Rows are points. Each copy is the shape, with its points in the same order, turned, moved and blurred by noise. Is it also mirrored, or only turned?

Shape:
[[ 95 -18]
 [-22  -5]
 [  3   8]
 [ 11 -10]
 [-34 -26]]
Copy 1:
[[ 38 -67]
 [ -1  42]
 [ -6  18]
 [ 12  15]
 [ 17  60]]
Copy 1 is: mirrored
Copy 2, 5 rows:
[[ 41  91]
 [ 20 -28]
 [  6  -7]
 [ 28  12]
 [ 48 -41]]
Copy 2 is: only turned

Shape, 9 rows:
[[-29   1  52 -22]
 [-56   1  21 -17]
 [ -2  22 -30  27]
 [ 85  50 -52  32]
 [ 22  46  32 -71]
 [ 26 -16   5 -48]
 [-38 -18 -20  -2]
 [-61 -47  17  32]
 [ 12  -1  -9   1]]
Copy 1, 9 rows:
[[ 19 -16  67 -26]
 [-17 -20  49 -26]
 [ -6   1  -7  33]
 [ 49  51 -55  69]
 [ 46  64  36 -45]
 [ 50   1  -3 -44]
 [-17 -30   4 -16]
 [-14 -84  44  -2]
 [ 24  -8  -1   4]]
Copy 1 is: only turned
Copy 2, 9 rows:
[[-56   5   1 -36]
 [-50  -9 -29 -32]
 [ 31   0 -21   0]
 [ 95  13  34  32]
 [-37 -27  71  18]
 [ 11 -41  51 -40]
 [  3 -33 -47 -30]
 [-26  14 -61 -81]
 [ 16 -17   0 -29]]
Copy 2 is: mirrored

Shape:
[[ -27  -11  -29   76   94  -95  -49   35]
 [   4  -25   25   28  -22   16   -1    4]
 [  19  -11   26  -31   -3  -63  -16  -25]
 [ -25    6  -73  -16  -31    3  -70    6]
 [ -38   15  -26  -21   12    7    9   17]
 [ -36   26  -49   45  -19  -21   11  -36]
 [ -44   22   -4  -31  -22  -28   25   21]
 [ -32  -19  -12  -13  -21   17   14   -2]
 [ -42   -5  -65   42  -29    4  -14   57]
 [  39 -109   16   -9    5  -11   34   51]
 [  48   10   18   -8   24  -21   10    4]]
Copy 1 (11 x 8):
[[  79  -10 -108   78   10    4  -16   57]
 [ -25    2  -16   -6   30   28   14  -28]
 [ -35   54   -5   30   19    7   14   48]
 [ -48  -38   -5   49   75   47  -56   42]
 [ -21  -56    9    1   24    7  -14   40]
 [ -14   -8  -46  -33   54   -2  -59   29]
 [ -23  -33    8  -23   48   -6   14   64]
 [ -55  -40  -11  -15   29   18    3   18]
 [  -4  -76  -45   17   97   15  -18    9]
 [ -72  -20  -47   52    5  -22   85  -29]
 [ -11   24   14   34    1  -28    2    4]]
Copy 1 is: mirrored
Copy 2, 11 rows:
[[  72   20  -95   24   23   98   74    1]
 [   0  -12  -42  -40  -16    3  -21  -36]
 [  74   41    0  -11   -2  -12  -15  -18]
 [ -21   -8   17   16  -26   -8   65   30]
 [   5  -25  -17   29  -27   19  -23   29]
 [ -33   46  -23  -13  -30   53    0   29]
 [  32    3  -22    8  -55   -5  -36   39]
 [ -14  -10  -16   11  -43   -1  -27  -11]
 [ -27  -37  -42   -7  -73   34   46   20]
 [  61  -50  -26   -5  -58   21  -22 -110]
 [  57  -16    3  -32   12   34  -36  -12]]
Copy 2 is: only turned
Copy 3 (11 x 8):
[[ -23   13 -107  -11 -119    6   46   10]
 [  39    0   -6    2   -1   37  -25   31]
 [  44   84  -35  -21   -6  -18  -12   24]
 [  20   44   64  -21  -77   14    9  -28]
 [ -16   12   34  -31  -29  -17    5   35]
 [   7  -10    0  -56  -56   -8  -52  -18]
 [ -14   41   26  -32  -30  -23  -36   61]
 [   9   15   36  -38   -4   22  -20   32]
 [ -35   -6   37   -2  -78   49  -23    7]
 [ -23   55  -35   11   53   85    9   45]
 [  13   35  -31   18   18  -30   -3   14]]
Copy 3 is: mirrored
